Every row gives one point. Examples show where two turns around zero, p and q, send a point. Where does a point land after both, in the order given? Backwards means that the second turn is done in reverse. Each puzzle has new turns, and all numbers are rounded.

Turn p:
[ 0.34 -0.22  0.20] -> [0.30 0.05 0.34]
[-0.13  0.56 -0.17] -> [-0.15  0.28 -0.50]
[-0.09 -0.27 -0.14] -> [-0.01 -0.31  0.06]
[-0.12 -0.07  0.11] -> [-0.14 -0.02  0.11]
Turn q:
[-0.36 -0.13 -0.07] -> [-0.28  0.24 -0.12]
[ 0.03  0.24 -0.02] -> [0.19 0.11 0.11]
[ 0.45 -0.10 -0.32] -> [ 0.34 -0.30 -0.34]
[-0.12 -0.01  0.40] -> [-0.24 -0.05  0.34]
Where do these land?
p, then q: [-0.24  0.11  0.21] -> [-0.11  0.29  0.13]
q, then p: [-0.05 -0.04  0.17] -> [-0.15  0.01  0.10]
p, then q: [-0.03  0.15 -0.17] -> [ 0.09  0.08 -0.19]
p, then q: [ 0.57 -0.05 -0.28] -> [ 0.40 -0.48 -0.13]
p, then q backwards: [-0.06 -0.48  0.20] -> [0.16 0.07 0.49]
p, then q: [-0.19  0.33 -0.13] -> [ 0.10  0.32 -0.22]
